Each row is a point. The ring and each string are closed loops that go straight from each point to the next, and from the last back to the first. Before rounding, they use only three directions, however many columns there are. Count how often each string passes through the ring. Passing back the other way cancels.
In the rows, 128 means zero.

Ring, 10 rows:
166, 145, 93
149, 149, 94
128, 145, 111
108, 134, 132
95, 122, 145
102, 110, 154
123, 107, 157
153, 111, 150
167, 119, 138
174, 133, 112
String, 28 rows:
172, 144, 84
176, 148, 74
184, 149, 85
174, 146, 102
171, 155, 83
149, 157, 71
130, 142, 93
129, 136, 114
111, 142, 108
97, 136, 143
93, 125, 169
114, 124, 147
114, 125, 132
113, 127, 116
125, 124, 138
97, 115, 166
72, 113, 174
82, 122, 148
93, 125, 166
123, 129, 148
126, 133, 121
128, 134, 112
144, 142, 118
163, 156, 94
172, 152, 95
158, 138, 113
179, 143, 106
186, 147, 86
Times through: 0

Ring (6 x 8):
119, 136, 123, 116, 184, 99, 98, 170
68, 128, 154, 108, 167, 106, 117, 159
95, 121, 147, 131, 114, 127, 139, 124
139, 125, 128, 149, 79, 155, 147, 79
147, 138, 118, 141, 100, 163, 133, 65
157, 141, 106, 131, 153, 127, 105, 124
String:
144, 134, 110, 123, 192, 85, 89, 193
158, 139, 100, 123, 197, 89, 83, 187
136, 144, 112, 117, 185, 112, 93, 150
120, 137, 127, 123, 149, 129, 114, 121
137, 132, 120, 133, 137, 126, 118, 127
178, 139, 95, 138, 155, 116, 100, 142
178, 144, 92, 132, 172, 115, 91, 144
136, 143, 114, 120, 171, 122, 100, 133
112, 139, 129, 118, 157, 127, 112, 124
137, 132, 120, 132, 142, 120, 116, 135
151, 132, 109, 129, 176, 92, 97, 181
122, 131, 123, 119, 182, 92, 99, 182
115, 129, 130, 123, 162, 104, 111, 162
66, 127, 154, 104, 183, 93, 110, 181
22, 126, 177, 92, 176, 105, 122, 161
58, 128, 161, 108, 147, 124, 129, 130
96, 131, 142, 121, 135, 131, 127, 118
119, 124, 133, 135, 123, 123, 130, 132
107, 117, 143, 138, 107, 122, 141, 132
88, 112, 155, 137, 96, 125, 151, 128
72, 122, 159, 122, 116, 133, 142, 115
90, 130, 146, 121, 132, 133, 130, 115
119, 127, 132, 132, 130, 123, 126, 131
88, 121, 148, 123, 141, 109, 127, 154
26, 126, 176, 94, 175, 104, 122, 162
42, 132, 165, 94, 184, 106, 113, 160
99, 133, 138, 117, 155, 119, 116, 137
131, 130, 121, 128, 157, 107, 110, 157
Times through: 5
